Each row of a before or after table is a point. One or more steps were done to the points. Then noise was added and the rows were shuffled. The steps act on columns, c1 being the first. Name the steps. A step turns or swaps two columns, mirrors them in a line or flattens them onto one, adds a multiple of one to another, or multiplies or shifts one. Angles are multiples of 10 degrees, from the lower column toward the higher: turns from -170 to 170, lines from 10 to 170 but not 90. Use the fewest steps. Two steps may share a column if one is a turn and the other turns, adds or multiplies; they go together, in the order done. Otherwise the lowest column goes first.

Before:
-.10 .37

-.05 -.05

-.35 .37

.07 -.46

.21 -.20

-.18 .52

-.17 .36

-.60 .75

-.21 -.46

.03 -.18
After, 10 rows:
.05 .46

.82 -.53

.29 -.24

.16 -.31

-.17 .39

-.10 .20

.47 -.24

-.23 .09

.37 -.42

.00 .04
Steps: turn c1 and c2 by -160 degrees

Before (10 x 4):
-.62 .26 -.06 .40

-.78 -.07 .17 .01

.30 -.51 -.35 -.03

.16 -.40 .07 .38

.58 .26 -.19 .43

.56 .30 .17 .24

.50 .05 -.01 .02

.62 .20 -.32 .03

.37 .12 .08 .34

-.84 .00 .11 .20
After, 10 rows:
.15 -.34 -.05 .37

-.62 .25 .06 .41

.33 -.16 -.23 -.06

-.80 -.02 .09 .16

.52 .02 -.02 -.01

-.81 -.17 .06 .00

.61 .29 .02 .41

.62 .38 -.05 .02

.57 .12 .09 .25

.41 .01 .02 .34
Steps: turn c2 and c3 by 40 degrees; multiply c3 by 0.4

Before, 12 rows:
-.42 -.25 .03 -.12 .24 -.22 -.19 .34

-.62 -.21 .24 .34 .44 .02 .11 .10

.39 -.24 .23 -.13 .04 .62 -.35 -.35

-.17 -.23 .33 .51 -.03 .44 -.53 -.42

-.07 .03 .21 -.30 -.38 .64 -.41 -.70

.37 .67 -.43 -.12 -.21 .16 -.04 -.13

-.07 .57 -.27 .15 -.51 -.22 -.25 .47

.61 -.15 -.23 .32 -.21 .02 -.75 -.23

.28 .39 .13 .19 -.28 -.58 -.20 .02

.29 .70 -.17 .09 -.48 .09 -.07 .22

-.49 -.64 -.05 .08 -.10 -.10 .39 .52

-.48 -.18 -.07 .36 -.18 -.46 -.19 -.21
After:
.61 -.12 .17 -.35 -.20 -.04 -.75 -.09

-.08 .27 -.17 .32 -.38 -.59 -.40 -.44

-.45 -.30 .01 -.35 -.17 .36 -.21 -.09

-.17 -.06 -.39 -.44 -.03 -.49 -.54 -.40

.26 .15 -.18 -.15 -.25 .71 -.20 .21

.29 .68 .15 -.12 -.49 .16 -.06 .55

-.44 -.33 .01 .12 .24 .11 -.17 .18

.39 .70 .45 .04 -.23 .05 -.04 .00

-.06 .49 .22 -.20 -.49 .36 -.26 .82

-.61 -.20 -.27 -.28 .43 -.10 .12 -.20

.41 -.02 -.15 .18 .02 -.63 -.35 -.37

-.50 -.64 .02 -.10 -.10 -.13 .40 .61
Steps: mirror c2 and c6 in the line at 10 degrees; turn c3 and c4 by 170 degrees; add -0.7 times c5 to c8
